Rows are points. Two turns around zero, p and q, are shown by what they do to some points. Write where each new point lands after one turn and then the other. Backwards means that the second turn is done in reverse. Each puzzle has new turns, and all numbers are rounded.

Turn p:
|  18 |  19 | -15 | -> | -11 | -10 |  26 |
| 22 | -9 | -9 | -> |  11 | -20 |  11 |
|  26 |  -1 | -30 | -> |  13 | -17 |  34 |
| -12 |  -9 |  40 | -> |  -9 |  -1 | -42 |
| 12 | 10 | -1 | -> |  -9 | -10 |   9 |
| -67 | -10 |  15 | -> |   4 |  58 | -38 |
Turn q:
|   8 |  10 | -16 | -> | 17 | 10 |  4 |
| -19 | -53 | -11 | -> | -23 |   8 | -52 |
| 44 | 48 | 29 | -> |  33 | -38 |  51 |
| -5 |  1 |  7 | -> | -7 | -2 |  4 |
| -31 |   9 |  -4 | -> | -21 |  23 |  10 |
|   3 | -15 |  -6 | -> |   2 |   0 | -16 |
Where do these land?
p, then q: |  22 |   6 | -33 | -> | -16 | -37 |   1 |
q, then p: | 23 | 23 | 16 | -> |   8 | -25 | -25 |
q, then p: | 4 | 5 | 8 | -> |  4 | -3 | -9 |
p, then q: | -19 | -44 |  16 | -> | 48 | 12 | -8 |
p, then q backwards: |  -6 |  46 | -17 | -> | -41 |  25 |  14 |
p, then q backwards: | -25 | -36 |  11 | -> |  18 | -20 | -37 |

Turn p:
|  20 |   5 |  49 | -16 | -> |  12 |  20 |  38 | -33 |
|   5 |  -6 |  14 | -42 | -> | -13 |   3 |   3 | -43 |
|   5 |  11 | -37 |  -1 | -> | -26 |   5 | -21 |  19 |
| -26 |   9 | -12 |  42 | -> |  12 | -24 |   2 |  44 |
|  12 |  13 |   7 | -18 | -> | -15 |  12 |  11 | -13 |
| -46 | -25 | -29 |  33 | -> |  21 | -46 | -33 |  32 |
| 29 | -7 |  9 |  3 | -> | 11 | 29 |  1 | -6 |
Turn q:
|   0 | -42 |   9 |  36 | -> | -17 | -20 |  48 |  13 |
| -37 |  19 |  -2 | -33 | -> |  36 | -17 | -36 |  -3 |
|  6 | 26 | 14 | -5 | -> |  -9 |   3 | -20 | -21 |
|  25 |  12 | -13 |  40 | -> | -46 |  14 |   2 |  16 |
|   5 | -15 |  -8 | -38 | -> | 36 | 19 |  6 | -5 |
Where do these land?
p, then q: |  28 | -31 | -10 | -34 | -> |  29 |  26 | -37 |  11 |
q, then p: | -53 |   4 |  28 |  15 | -> |  32 |  -1 | -48 | -22 |
q, then p: | 18 | 27 | -8 | -4 | -> | -28 | -11 |  -2 |  15 |
q, then p: |  -4 | -20 | -30 |  -7 | -> | 14 | 21 | 16 | 22 |
p, then q: | 11 | 20 | 21 | 30 | -> | -34 |  -8 |   2 | -25 |
